Every row gives one point. Each copy is the shape, with its points in the same order, turned, moved and blurred by noise. Say if it was mirrored as well.
In the rows, 128 means zero.

Shape, 6 rows:
[[136 151  70]
 [ 77 100  51]
 [ 97 110 163]
 [133 145 145]
 [116 105 161]
 [191 141  62]]
Copy 1 (6 x 3):
[[138 122  68]
 [204  93  89]
 [159  97 175]
 [103 125 143]
 [152 116 175]
 [130 177  58]]
Copy 1 is: only turned
Copy 2:
[[142  85 174]
 [ 64 108 184]
 [110 164  99]
 [154 129 116]
 [114 152  90]
 [162  35 151]]
Copy 2 is: mirrored

Shape, 10 rows:
[[113 103 159 150 170  88]
 [144  99 162 118 136  89]
 [145 127 171 147 173 139]
 [110 109  60 152  78 138]
 [151 103 143 122 122 143]
 [120 147 130 155  57 140]
 [140 151 105 113  97 117]
 [113 121 129 147 112 151]
 [110 237 169 100 167 107]
 [112 104 178  80 170 145]]
Copy 1:
[[133 135  93 132 131  74]
 [138 132 129 132  94  87]
 [135 164 139 164 151  93]
 [163  86 157  55 159 152]
 [157 127 170 135 125 108]
 [181 136 142 100 130 186]
 [119 121 159  98 118 161]
 [165 121 143 123 155 138]
 [ 52 164 100 184 130 178]
 [128  99 142 199 125  93]]
Copy 1 is: only turned
Copy 2 (10 x 6):
[[ 92  86 115 144 127  63]
 [111 117 123 135  90  77]
 [117  53 120 166  96  95]
 [179 154 136 170 182 128]
 [157 104 136 152  96 104]
 [138 132 186 164 139 155]
 [139 141 120 146 121 154]
 [152  96 152 156 140 119]
 [ 55  57  95 113 107 193]
 [141  56 115  93  89  89]]
Copy 2 is: mirrored
Copy 3:
[[162 105 116 166 107 164]
 [154 110 156 162 112 131]
 [129  72 109 140 137 112]
 [ 80 194 138 107  88 156]
 [123 112 155 133 108 106]
 [ 57 164 147 156 152 136]
 [126 172 154 117 149 122]
 [ 88 133 135 127 126 133]
 [159 108 110 119 249 139]
 [157  54 164 113 128 149]]
Copy 3 is: mirrored
Copy 4 (10 x 6):
[[ 92  79 154 101 161 164]
 [118  90 188 122 134 158]
 [120 118 146 135 191 150]
 [128 154 116  67  71 110]
 [143 142 171 117 138 142]
 [147 148 102 133  78 152]
 [115 137 146 139  92 108]
 [124 150 126 107 126 148]
 [ 41 126 123 223 153 130]
 [ 83 152 198 130 174 176]]
Copy 4 is: only turned

Shape, 13 rows:
[[180 125 141  96  36 152 165  94 135]
 [ 82  97 131 138 128 144 115 110 102]
 [113 162 135  66 145 131 142 159  84]
 [ 73 194 156  95 124 120  93 162  93]
 [171 138 131  67 135 144  90 117 145]
 [ 82 107 171 137 120  73 111 125  50]
 [ 94 120 118  67 103  86 177 130 164]
 [ 93 106 150 189 123 139 193 111 157]
 [153 163  64 177  69 141  73 170 156]
 [134 189 181 171 138 170 198  81 120]
 [183  88  88 168  90  86  80  61  70]
 [120 133 155 144 114  73  94 139  77]
 [100  86 183 161 128 101 189 120  84]]
Copy 1, 13 rows:
[[110  62 130 109  90  58 191  73  80]
 [108 132  84 134 117 131 177 174 127]
 [ 87 154 120 129  41 123 112 135 111]
 [111 140 150 136  19 163 140 163 152]
 [112  97 136  60  90 114 113 136  96]
 [ 86 113  72 172  84 192 169 130 142]
 [110 131  96 113  94  78 136  82 181]
 [112 171 132 147 170 109 213 110 136]
 [207  69 177 168 115  98 127 161 106]
 [111 191 168 115 110 133 229  98  68]
 [173  40  49 140 140 166 161 120  58]
 [114  96 113 164  91 190 147 122 131]
 [ 59 151  94 174 137 151 197  95 124]]
Copy 1 is: only turned
Copy 2, 13 rows:
[[106  71 129 186 105  42 169 113 120]
 [148 108 139  84 137 141 157  92 116]
 [210  99 116 149 140 107  98  74 128]
 [242 121  96 122 159 116 129 105  78]
 [175 101 125 161 153  97 143 150 179]
 [171  90  91 113 108 196 155  78  87]
 [175 128 193 192 101 116 142  81 111]
 [ 82 169 161 117 112 120 131  91  80]
 [175 172  95  86  78  36 197 142 152]
 [ 76 152  92 152 183  86 102  78  79]
 [107  87  68 118  93 142 233  97 185]
 [178 117  67 128 102 161 166 106 111]
 [ 95 111 119 132  93 174 109  69  76]]
Copy 2 is: only turned
Copy 3:
[[167 147 111 155  86 185 100 153  84]
 [162  64 123  98 145 110 110 132 160]
 [182 124  90 120 185 133 178  92 126]
 [195  91 150 139 214 102 176 122 115]
 [151 133  97 177 108 102 168 107 132]
 [162  31 150  66 150 139 183 136 127]
 [189 151 165  88 118 145 122  64 126]
 [103 107 169  88 152 161  59 127 160]
 [113 160 141 127 139  36 114 173  63]
 [108 130 138 145 188 206 100 167 171]
 [137  92 102  81  48 106 167 216 130]
 [145  69 151  99 148 117 185 148 108]
 [116  61 139  59 153 192 121 121 141]]
Copy 3 is: mirrored
Copy 4 (13 x 9):
[[199 217 128 149 113 162 100 123  99]
 [ 94 106 107 142 140 137  85 104 118]
 [167 112  53 138 122 106 144 101 159]
 [148 114  45 130 165  59 102  78 143]
 [133 188 100 116 101 129 130 108 185]
 [112  99  84 221 174 105  90 117 137]
 [163 149 118 154 148 144 173  39 113]
 [112 113 179 130 150 133 135 123  54]
 [ 86 220  51  74 201 140 118 139  91]
 [182 113 180 104 135  84 110 168 101]
 [ 95 188 109 185 199 195  76 183 169]
 [106 141  78 186 185  95 106 135 139]
 [125  88 141 211 146 118 136 142  88]]
Copy 4 is: only turned
